Each point is reached from the start by the listed moves, each made 0, 1 or 2 times, or once backwards (-1), plus a little noise. Is the number of moves made odd or even? Then give how often each move was made.

Moves:
(1): 6  31
(2): -29  1
Start: -2  11
Points:
-60  14 -> even (0, 2)
-8  -20 -> odd (-1, 0)
-25  42 -> even (1, 1)

Moves:
(1): 27  -20  0  14  4  -4  12  22  25
(2): -13  10  -10  10  8  -23  5  -13  -16
(3): 2  -4  15  5  -7  8  18  -8  -4
(4): -18  2  -9  5  -22  0  4  -4  -7
(5): -39  -16  5  -5  10  12  -16  -12  -30
(6): 18  5  -18  3  8  7  3  7  -10
Start: 2  6  19  -11  -6  -1  16  -7  -1
Points:
41  7  11  5  -4  31  60  -7  -28 -> even (0, 0, 2, 0, 0, 2)
43  49  -37  -22  -26  20  8  15  -5 -> odd (-1, -1, -1, 1, -1, 2)
15  44  -18  -14  35  -5  12  -22  -56 -> odd (-1, 1, 0, -1, 0, 2)

Moves:
(1): -2  -10  1  11  -6  2  0  0  -12  -4  -11  3
(2): 12  12  15  7  7  17  -7  11  -7  -7  -1  3
(3): -8  -2  14  -4  -4  -7  5  8  -9  9  4  -8
(4): 2  12  -2  3  11  -10  2  3  -3  1  -4  -10
(5): 3  5  -9  -7  -2  -7  5  -3  -13  2  -7  8
(6): -3  -8  -10  4  12  2  -3  13  1  11  -2  4
(7): 14  -4  1  -4  -4  9  13  1  5  11  -4  0
(8): 3  3  -3  9  -10  -10  0  5  3  0  2  3
(9): 11  -9  1  -1  7  -7  -1  0  3  -7  2  -14
Start: -1  -4  1  -1  -3  -5  3  -6  -7  3  -15  6
Points:
25  -41  -18  22  4  10  9  -1  -12  2  -46  9 -> even (2, 0, -1, 0, 0, 1, 1, 0, 1)
-21  -18  -6  -26  -35  -29  34  12  -10  60  -4  24 -> even (-1, -1, 2, -1, 1, 1, 1, 1, -1)
-4  28  12  -29  4  -29  41  4  -57  44  -38  -1 -> odd (0, 0, 2, 2, 2, 0, 1, -1, -1)
-34  -6  -18  16  33  -2  -14  17  -31  19  -35  18 -> odd (1, 0, 0, 1, 0, 2, -1, -1, -1)
10  -38  -7  -29  -20  15  35  -24  10  30  -22  10 -> odd (0, -1, 0, -1, 0, 0, 2, -1, 0)
18  16  30  16  -17  -7  31  48  -19  54  -20  7 -> even (0, 1, 2, 1, 0, 1, 2, 2, -1)
16  16  3  4  18  58  -15  11  -26  0  -28  52 -> even (0, 2, -1, -1, 1, 1, 0, -1, -1)

Moves:
(1): -5  3  3  4  -4  -2  6  -3  0  7  0  -9  -2  -6  -6  -6  -10
(2): -4  3  0  1  9  1  -3  0  -7  -6  -1  2  -3  4  0  1  1
(3): -2  1  -1  -4  1  2  -2  -4  3  4  0  -3  -3  1  -1  2  -9
(4): -1  3  -3  -4  2  -1  4  5  -1  3  3  6  5  -3  2  5  -7
(5): -3  0  4  -2  3  -4  -1  -2  1  3  -4  -7  3  -2  0  0  2
(6): -2  2  2  0  1  -4  10  1  -1  -4  -1  7  0  5  -5  4  3
(7): -2  -1  -6  2  1  -6  -4  4  1  1  -1  -3  2  6  -3  0  2
(8): 7  0  4  2  3  0  -7  1  -2  6  2  2  6  0  0  6  -10
(9): 0  0  -1  2  3  3  8  5  0  -1  6  0  -3  4  -2  1  0
(10): 6  3  -7  3  3  4  -5  -4  -3  6  0  -9  -3  0  -4  6  -5
(11): -4  5  -5  -1  5  -7  0  4  -8  -12  -3  -8  18  2  3  6  -10
(12): 5  7  7  4  -1  -4  -1  4  -1  -2  -12  4  -2  3  6  9  1
(13): -8  -7  2  13  5  -7  -2  0  19  4  -12  7  -6  3  -9  9  6
(14): 3  -2  -1  1  -1  -5  5  -1  -7  -1  2  -2  -7  -4  13  1  -3
Start: -8  11  -8  7  -5  4  4  2  6  -3  2  6  7  -6  0  9  -6
Points:
0  30  -22  -1  4  13  9  -19  -29  9  14  -28  -8  -6  0  18  -48 -> odd (1, 1, 2, 0, 0, 1, 0, 0, 0, 2, 0, 0, -1, 1)
-25  4  -12  28  -19  10  -8  -21  55  41  -14  -29  -28  -10  -43  -4  -14 -> odd (2, -1, 2, -1, 0, -1, 1, -1, 0, 1, -1, 0, 1, -1)
6  34  4  15  -13  5  29  14  -31  -29  -3  -22  2  -13  36  6  -12 -> odd (1, 0, -1, -1, 0, -1, -1, -1, 2, 0, 1, 2, -1, 1)
20  34  -21  7  12  1  -7  24  -15  -5  -5  13  19  1  38  60  -48 -> odd (-1, 0, 1, 2, -1, -1, 0, 1, 1, 1, 1, 2, 0, 1)
2  14  -21  1  14  -8  -2  -8  -45  -10  19  -12  11  -6  19  8  -16 -> odd (0, 2, -1, 0, 1, 1, 1, 1, -1, 1, 0, -1, -1, 2)
11  -4  -6  25  -9  1  19  -6  18  7  -3  30  -28  -13  13  25  18 -> even (-1, -1, -1, 0, 0, 1, -1, 0, 0, 1, -1, 0, 1, 2)
